Every row gives one point. The points of each table are mixes of a few directions, plus a little noise. How many directions does each table use, and how many do they share? Where both have some left over, give the other angles between the two spaces (their principal angles), to ten degrees, smallest first.

First:
[[ -8 -33  10]
 [ -4 -15   5]
 [ 15  57 -17]
 [ 21  75 -23]
 [-16 -61  18]
 [ -6 -24   7]]
Second (6 x 3):
[[  9  29  40]
 [  3  14  -6]
 [-25 -86 -13]
 [ 14  51  16]
 [  3  18 -42]
 [ -7 -25   5]]
Directions: first 1, second 2, shared 1

First, 6 rows:
[[ 71  25  10  -7 -32  47]
 [ 16  46  28  24  -9  39]
 [-54   0   4  18  24 -23]
 [-50 -32 -16  -4  23 -42]
 [  1 -58 -36 -37   2 -40]
 [ 16  18  10   6  -7  19]]
Second:
[[ 26 -10  42  12  29  25]
 [  2 -31 -24 -18  33  -6]
 [ 24  -7  10  -8 -35  -5]
 [-74  67  31  55   4   4]
 [-68 -35 -20   2  52 -42]
 [ 40 -11  -1 -16 -24   6]
 [ 46 -14   4 -16 -15  12]
 [  3  40 -45 -11 -42   6]]
Directions: first 2, second 4, shared 2

First:
[[ 17  20  -5  25  33  28  40 -28  30]
 [ 12   5   0  11  11   7  24 -19  15]
 [-20  -2   6 -13  -1  16 -61  41 -39]
 [-25  11  -8  -6  11  17 -46  46 -25]
 [  4 -14   8  -9 -18 -16   0  -7  -6]
 [ 58 -28  25  13 -21 -22  86 -99  38]
 [-48   9 -26 -22 -18 -31 -39  68 -15]]
Second (7 x 9):
[[ -6 -26  22 -22 -27  -3 -56  18 -46]
 [ 11  22 -16  23  27   8  53 -24  42]
 [ -1  17  -1  13  33  41 -17  10  -6]
 [-13 -19  -1 -22 -42 -48  -5  11  -8]
 [ 19 -13  22   2   2  20  -9 -22 -15]
 [-28 -13   4 -26 -25 -13 -64  49 -43]
 [ 17  32 -30  33  32  -5  98 -42  76]]
Directions: first 3, second 3, shared 3

First (10 x 12):
[[  -6   -2  -39   -4    3  -38   -6   44   76   31    1   11]
 [  20   16   21   13  -15   41   27  -32  -49  -21   33  -15]
 [ -13   20    8  -47   44   -3   -4  -15  -32  -16  -41  -38]
 [  16    0   26   27  -30   40   20  -31  -45  -15   28    3]
 [   7  -12  -20   13   17  -32  -34   33   25   -4   27   25]
 [  16   26    1  -17   35    4   -2   -7  -35  -29   25  -26]
 [ -14   14   12  -36   22    7    8  -20  -26   -6  -42  -32]
 [  -4  -14  -21    0   26  -42  -40   36   32    1    2   21]
 [  27   12  -37   38  -48    4   38   32   73   33   72   16]
 [ -50  -60   49   14  -54   19   -6  -38  -20   27 -105   35]]
Second (9 x 12):
[[ 15   4  19  38 -71  58  59 -33 -12  14  30   2]
 [  2 -20   6  15  14 -16 -37   8 -17 -18  11  25]
 [-13  18   7 -42  31   1   5 -16 -22  -7 -41 -36]
 [-12 -44  31  45 -60  25   2 -22 -13  13 -19  42]
 [ -6  51 -29 -63  32  -7  39   7  35  18 -26 -63]
 [-15  12 -27 -31  15 -24   8  22  51  26 -29 -18]
 [ -9 -56  13  42 -11 -24 -58  14  -4  -7  -3  63]
 [ 12  20  12 -26  61  -4 -28 -12 -65 -49  12 -25]
 [ 26  14 -33  22 -10  -9  11  32  47  10  65   9]]
Directions: first 4, second 4, shared 4

First, 9 rows:
[[-12  50   3  37 -32  -5 -33  15   5  18 -15  39 -36 -14 -30  15 -25  28]
 [-11 -13 -48   5 -18 -37 -15   3   4   0  44   2 -20 -18 -54 -16  -5  -7]
 [  2   0   8  -1   5   5   4  -1  -1  -1  -7  -2   4   3   8   3   2   0]
 [ 21 -40  31 -42  46  31  43 -18  -7 -19 -15 -42  51  27  66  -4  29 -23]
 [ 23  10  77 -17  37  60  33  -8  -6  -3 -66 -13  44  33  94  23  13   3]
 [ -2  -7 -11  -3  -2  -7  -1  -1  -1  -2  11  -4  -2  -2  -9  -5   1  -4]
 [-22  -4 -73  20 -39 -60 -34   9   6   4  62  16 -44 -33 -92 -22 -15  -2]
 [ 23  -5  66 -24  41  55  35 -12  -7  -7 -55 -20  47  33  92  18  20  -2]
 [-21  12 -51  26 -38 -45 -35  12   7   9  40  22 -42 -27 -76 -11 -19   8]]
Second (10 x 18):
[[  12   24   56    1   15   41   12    0   -2    4  -53    5   18   18
    58   22    1   13]
 [   6   11   25    1    7   19    5    0   -1    2  -24    2    9    8
    27   10    1    6]
 [  20   39   92    2   25   68   19    0   -4    7  -87    8   30   30
    95   36    2   21]
 [ -22  -44 -103   -2  -28  -76  -21    0    4   -8   98   -9  -34  -34
  -106  -41   -3  -24]
 [ -15  -31  -71   -1  -19  -53  -15    0    3   -6   68   -6  -24  -23
   -74  -28   -2  -17]
 [  -3   -5  -11    0   -3   -8   -2    0    0   -1   10   -1   -4   -4
   -12   -4    0   -3]
 [   1    1    3    0    1    2    0    0    0    0   -3    0    1    1
     3    1    0    1]
 [ -17  -35  -80   -1  -22  -60  -17    0    3   -6   77   -7  -27  -26
   -83  -32   -2  -19]
 [  13   26   60    1   17   45   12    0   -2    5  -58    5   20   20
    62   24    2   14]
 [   6   13   30    0    8   22    6    0   -1    2  -28    3   10   10
    31   12    1    7]]
Directions: first 2, second 1, shared 1
